Each row is a point. To make a cloud, some directions were put in groups of two or more. Within a group, all points are equally far from the middle, so they leave a hole (a ring in 2 directions, a hollow ball in 3). The other directions are filled evenly. Then the cloud was stretched, turned, moved and blurred a little. Count the holes, and give their numbers of directions, smallest first.

Cloud:
[[-0.39,0.30],
[-0.02,0.48],
[-0.27,0.63],
[0.58,-0.52],
[-0.26,0.56],
[-0.18,-0.21],
[0.65,0.29],
[0.26,-0.07],
[0.54,0.15],
[0.40,0.19],
[-0.59,0.54],
[-0.29,-0.44],
[0.53,0.48],
[-0.06,0.22],
[-0.11,0.01]]
Holes: 0

Cloud:
[[0.19,-0.59,-0.18],
[-0.05,0.09,-0.66],
[0.09,-0.23,-0.53],
[-0.26,-0.74,-0.18],
[0.28,0.48,-0.17],
[0.26,0.55,-0.43],
[0.05,-0.78,0.09],
[-0.20,0.65,-0.25],
[0.17,-0.36,-0.41],
[-0.02,-0.16,-0.58],
[-0.22,0.67,-0.37],
[-0.42,-0.56,0.10],
[0.07,-0.60,-0.31],
[0.32,-0.30,-0.20],
[0.21,0.59,-0.49],
[0.08,0.60,-0.07],
[0.13,0.63,-0.12],
[-0.22,0.59,-0.15],
[-0.33,-0.39,-0.41],
[0.28,-0.31,-0.31],
[-0.07,-0.80,0.19]]
Holes: 1 (3)

Cloud:
[[0.15,0.28,-0.44,0.34],
[-0.43,-0.31,0.05,0.15],
[-0.18,0.12,0.40,-0.28],
[0.33,0.24,-0.42,0.17],
[-0.14,0.05,0.61,-0.07],
[0.17,-0.61,-0.80,-0.13],
[0.28,0.31,0.46,0.15],
[0.20,-0.06,-0.65,-0.49],
[-0.12,0.58,0.26,0.07],
[0.18,-0.30,-0.33,0.43],
[-0.49,-0.35,-0.38,-0.02],
[0.70,-0.57,0.34,-0.21],
[-0.06,0.65,0.09,0.19],
[0.42,0.15,-0.44,0.04],
[0.32,-0.30,0.66,0.27],
[0.12,-0.03,-0.69,-0.49],
[-0.06,-0.30,0.31,-0.48],
[0.34,0.11,0.61,0.15],
[-0.29,0.66,-0.21,0.23],
[-0.30,0.13,-0.74,-0.35],
[0.17,-0.76,-0.68,-0.15],
[-0.11,0.25,0.56,-0.03],
[0.33,-0.97,0.04,-0.41],
[0.06,-0.03,-0.74,-0.47],
[0.29,-0.04,0.71,0.19],
[-0.17,0.09,0.51,-0.18],
[-0.37,0.14,-0.75,-0.29],
[0.42,0.31,-0.04,0.09],
[-0.13,-0.75,0.02,-0.33],
[0.31,-0.98,-0.30,-0.20]]
Holes: 2 (2, 2)

Cloud:
[[0.22,0.23,0.41,0.63],
[0.05,-0.49,-0.31,0.10],
[-0.02,0.55,0.35,-0.28],
[0.35,-0.38,-0.03,0.35],
[0.44,0.25,0.56,0.63],
[0.39,-0.38,0.63,0.13],
[-0.44,0.04,-0.09,0.54],
[-0.42,0.08,-0.62,-0.16],
[-0.28,-0.16,-0.37,0.80],
[0.06,-0.62,-0.22,0.47],
[-0.06,0.60,0.28,-0.13],
[0.25,0.06,0.76,0.57],
[-0.31,0.39,0.10,0.16],
[-0.05,-0.06,-0.23,-0.25],
[0.32,-0.14,0.52,0.61],
[-0.45,0.02,-0.15,0.57],
[0.10,0.33,0.08,0.64],
[-0.07,0.58,-0.36,0.43],
[0.04,0.47,0.03,0.53],
[0.00,-0.14,0.10,0.73],
[-0.03,-0.33,-0.75,0.03],
[0.17,-0.12,0.58,0.61],
[-0.18,-0.45,0.17,0.68],
[0.25,0.30,-0.46,-0.17],
[-0.26,0.41,-0.44,0.44],
[0.44,-0.26,0.73,0.42],
[-0.19,0.36,-0.17,-0.21],
[0.51,-0.18,0.84,0.44],
[-0.67,0.12,-0.05,0.04],
[-0.56,0.26,-0.65,0.17],
[-0.25,-0.23,-0.53,-0.17]]
Holes: 1 (2)
